Rows are points. Each copy is the shape, with its points in the same order, turned, moved and blurred by noise. Is it also mirrored, or only turned?

Shape (7 x 3):
[[  1  52 -24]
 [-36  15 -24]
 [-33 -11   4]
 [ 11  25 -10]
 [ -2   7 -26]
 [ 12  -9  47]
 [ -8  25  23]]
Copy 1, 7 rows:
[[-56   2   8]
 [-20 -37  16]
 [ 14 -28   1]
 [-25  12   6]
 [-16  -3  26]
 [ 28  24 -32]
 [-13   0 -28]]
Copy 1 is: mirrored
Copy 2:
[[ 39 -37 -13]
 [-10 -43  10]
 [-24 -19  23]
 [ 22 -11 -11]
 [  0 -21 -11]
 [  1  41  25]
 [ 23  -2  27]]
Copy 2 is: mirrored
Copy 3, 7 rows:
[[ 50   3  15]
 [  4 -25  33]
 [-20 -31  15]
 [ 21  12   6]
 [  2   5  30]
 [-22   3 -41]
 [ 13 -16 -20]]
Copy 3 is: only turned
Copy 4 (7 x 3):
[[-60   3 -12]
 [-21 -33 -15]
 [ 11 -24   2]
 [-28  14  -5]
 [-12   1 -20]
 [ 17  23  41]
 [-18  -1  32]]
Copy 4 is: only turned

Shape:
[[-16   3 -26  -5]
 [ 44  -2  15 -21]
 [-20  13  13  14]
 [ -5  32   6 -14]
 [-11   4  12  -2]
 [ -9 -37  24 -27]
 [-29 -12 -11   8]]
Copy 1, 7 rows:
[[ 34 -10 -20 -11]
 [-29   0  -8 -35]
 [ 23  12  17   4]
 [ 22  16   5 -36]
 [ 13  11   0  -9]
 [-14  27 -32  11]
 [ 25  -1 -12  17]]
Copy 1 is: only turned
Copy 2, 7 rows:
[[-15   5  15 -13]
 [ 36 -25 -27   8]
 [ -4  35 -17 -10]
 [-19   2 -30  -8]
 [  5  17 -16 -17]
 [ 39   3  -7 -46]
 [ -2  28  16 -23]]
Copy 2 is: only turned
Copy 3, 7 rows:
[[ 22  -7   7   1]
 [-25  48  -1 -18]
 [-17 -23   9  -3]
 [-14   0  36   0]
 [-14  -6   7 -16]
 [ -4   3 -11 -60]
 [ 13 -25  -6  -9]]
Copy 3 is: mirrored

Shape:
[[-11 -13  -1  10  11  -7]
 [ -2 -12   3  -9   3 -10]
 [-12  50  -4   3  11   2]
 [  7   2 -24   8  -3 -10]
 [ 11  -5 -23   5   7   5]
 [  4  -6  -7  10  -3   5]
 [-17  -7  -5   5  15  -9]
 [  5   4   1 -31   6 -12]
 [ -4 -13 -16  10  -3  11]
 [  1  -2   6  -2  17 -12]]
Copy 1, 10 rows:
[[  2   2   0 -16  -8   5]
 [  6  -2  -7   4   0  11]
 [-60  22   0   6  -8   8]
 [ -6  -1  23   6 -18   5]
 [ -8 -17  17   0 -13   3]
 [ -4  -5  11   1  -5  -6]
 [ -3   3  -5 -15 -17   7]
 [ -8  -5 -12  21  -1  27]
 [  1 -10  10  -5 -11 -14]
 [ -6   1  -5  -8   1  21]]
Copy 1 is: mirrored
Copy 2, 10 rows:
[[ -7  12 -11  -1  11  -6]
 [  7  14   4   3   7  -6]
 [ 11  -6 -24 -21 -32  28]
 [-14   0  12 -19  -1   4]
 [-22   9  11  -6  -7   3]
 [-13  -1   5   3   4   4]
 [ -4  18 -15  -8   8  -1]
 [ 21  22  14  -3 -13  -1]
 [-21   6   4   4  10  10]
 [  5  13  -7  -3  -4 -12]]
Copy 2 is: mirrored
Copy 3 (10 x 6):
[[  8 -15  16  -2   4   9]
 [ -8  -5  18   3  -7   6]
 [ -5   8   6   7  45 -29]
 [-14   1   3 -17  18  12]
 [-14  -8  -8  -4  14  19]
 [  3   1  -1 -10   4  10]
 [  5  -9  20   3  11   9]
 [-33   7  25  13   4  -2]
 [  7  -1  -7  -1   6  19]
 [ -7 -15  19   3   5  -5]]
Copy 3 is: mirrored
